Each point is reached from the start by the listed moves, each made once or not at all, plus a little noise. Say if it took an odd or an even number of moves. Then give how often each move was made.
In the rows, 128 means zero.

Moves:
(1): [147 125 132 145 192]
(2): [126 156  93  85 143]
Start: [139  88 137 149 138]
Points:
[137  88 140 150 135] -> even (0, 0)
[157 114 103 122 216] -> even (1, 1)

Moves:
(1): [151 161 141 117  94]
(2): [ 72 121  61 152 112]
(3): [114 190 150 124 165]
(4): [149 121 129 168 156]
Start: [130 100 117 117 117]
Points:
[130  99 118 117 116] -> even (0, 0, 0, 0)
[ 95  86  51 181 128] -> even (0, 1, 0, 1)
[174 124 132 144 111] -> even (1, 0, 0, 1)

Moves:
(1): [146 140 121 121 157 104 125  97 143 139 119]
(2): [126 178  97 118 106  99 155 130 116 122 111]
(3): [152 136 136 137 151 138 115 142 108 125 150]
(4): [151  96 123 148  99 125 124 134 137 115 149]
(5): [132 118 106 128 147 130 126 150 125 128 129]
(6): [154 109 127 167 114 172 127 133 127 152 151]
(7): [153 121 135 126 130 115 162 110 108 120 108]
(8): [144 112 125 119 115 119 109 146 130 143 116]
Start: [130 130 121 136 107  90 121 129 145 121 124]
Points:
[249  68 129 196  74 123 116 153 119 140 160] -> odd (0, 0, 1, 1, 0, 1, 1, 1)
[219 102 136 172 105 116 119 153 105 145 141] -> even (0, 0, 1, 0, 0, 1, 1, 1)
[197  94 122 161  84  91  87 172 139 120 162] -> odd (0, 0, 1, 1, 0, 0, 0, 1)

Moves:
(1): [157 110 107 127 128 142 106 135 127 140 157  94]
(2): [117 162 122 115 138 104 128 123 117 146 100 104]
(3): [138 165 152 132 138  95  97 151 132 114 136 140]
(4): [132 133 111 139 119 113 115 124 132 151 132 125]
(5): [146 109 130 142 132 124 142 129 132 139 118 115]
(6): [120 142 124 127 134 176 125 135 136 138 105 138]
(7): [135 126 138 111 108 122 151 126 128 137 126 126]
(8): [115 131 128 130 126 113 136 154 133 126 118 122]
(9): [131 122 139 114 118 116 119 121 154 111 125 128]
(10): [127 119 132 114 123 126 120 133 118 125 112 145]
(11): [123 118 108 110 148 150 137 115 132 148 135 133]
Start: [119 147 123 104 121 140  80 120 117 132 124 135]
Points:
[161 184 120  88 132 111   7 148 139 169  88  97] -> even (1, 1, 1, 1, 1, 1, 0, 0, 1, 1, 0)
[123 138 106  95 121 182  57 166 119 150  99 124] -> even (1, 0, 0, 0, 0, 1, 0, 1, 0, 1, 0)
[137 180 145  88 107  76  11 135 142 119 116 163] -> even (0, 0, 1, 1, 0, 0, 0, 0, 1, 1, 0)
[114 215  95 102 156 118  63 154 143 202  74 116] -> odd (0, 1, 1, 1, 1, 1, 0, 1, 0, 0, 1)

Moves:
(1): [137 131 121 129 130 134 128 116 141 115 128 124 140 122]
(2): [127 138 130 136 117 124 131 132 117 116 145 152 142 131]
(3): [119 132 143 120 145 136 119 130 125 149 130 121 131 119]
(4): [ 86  97 104 149 133 118 103 134 108 113 127 145 137 130]
(5): [ 81 123 133 119 140 139 120 138 132 112 165 122 140 142]
(6): [126 134 116 149 128 125 114  95 116  96 128 110 117 115]
(7): [133 117 147 127 120 146 141 145 123 147 121 118 133 116]
(8): [145 114 119 124 142 125 149 131 128 141 142 110 123 168]
(9): [119 128 120 126 112 116 144 150 145 138 140 126 128 103]
(10): [128 150 130 148 153 128 151 106 138 131  99 114 116 137]
(11): [112 116 136 118 134 126 138 121 117 149 143 131 115 112]
(12): [123 129 131 127 149 121 126 129 108 120 113 142 107 110]
(13): [116 135 121 132 152 155 122 129 126 143 126 140 127 138]
(14): [146 102 136 131 129 137 130 137 134 152 162 138 130 144]
Start: [120 117 145 114 122 124 135 128 125 129 113 127 137 117]
Points:
[ 48  28 128 133 158 131 148 142  99 131 203 112 128 100] -> even (1, 0, 0, 1, 1, 1, 1, 1, 1, 0, 1, 1, 0, 1)
[  7 125 103 177 158 133 124 117 111  80 145 140 149 118] -> odd (0, 1, 0, 1, 1, 1, 0, 0, 1, 1, 0, 0, 1, 0)
[ 51 113 125 155 172 135 141 111  91 139 113 168 132 124] -> odd (0, 1, 0, 1, 0, 0, 0, 0, 0, 1, 1, 0, 1, 0)
[ 53  97 118 133 219 130 163 120 107 175 109 128 110 103] -> odd (1, 0, 1, 1, 0, 0, 0, 1, 1, 1, 1, 1, 1, 0)
[ 43 104 187  92 123 144 162 176 117 173 188 129 159  71] -> even (0, 1, 1, 0, 1, 0, 1, 0, 1, 0, 1, 0, 0, 0)
[ 40  73 149 144 184 169 166 179 120 190 191 134 164 166] -> even (0, 1, 1, 1, 1, 0, 1, 1, 1, 1, 0, 0, 1, 1)
[116  91 167 114 141 120 150 135  90 153 166 177 120 101] -> even (0, 1, 0, 0, 0, 0, 0, 0, 0, 0, 1, 1, 0, 1)
[ 82  96 146 126 183 138 176  97 149 159 199  71 126 127] -> odd (1, 0, 1, 0, 1, 1, 0, 1, 1, 1, 1, 0, 0, 1)
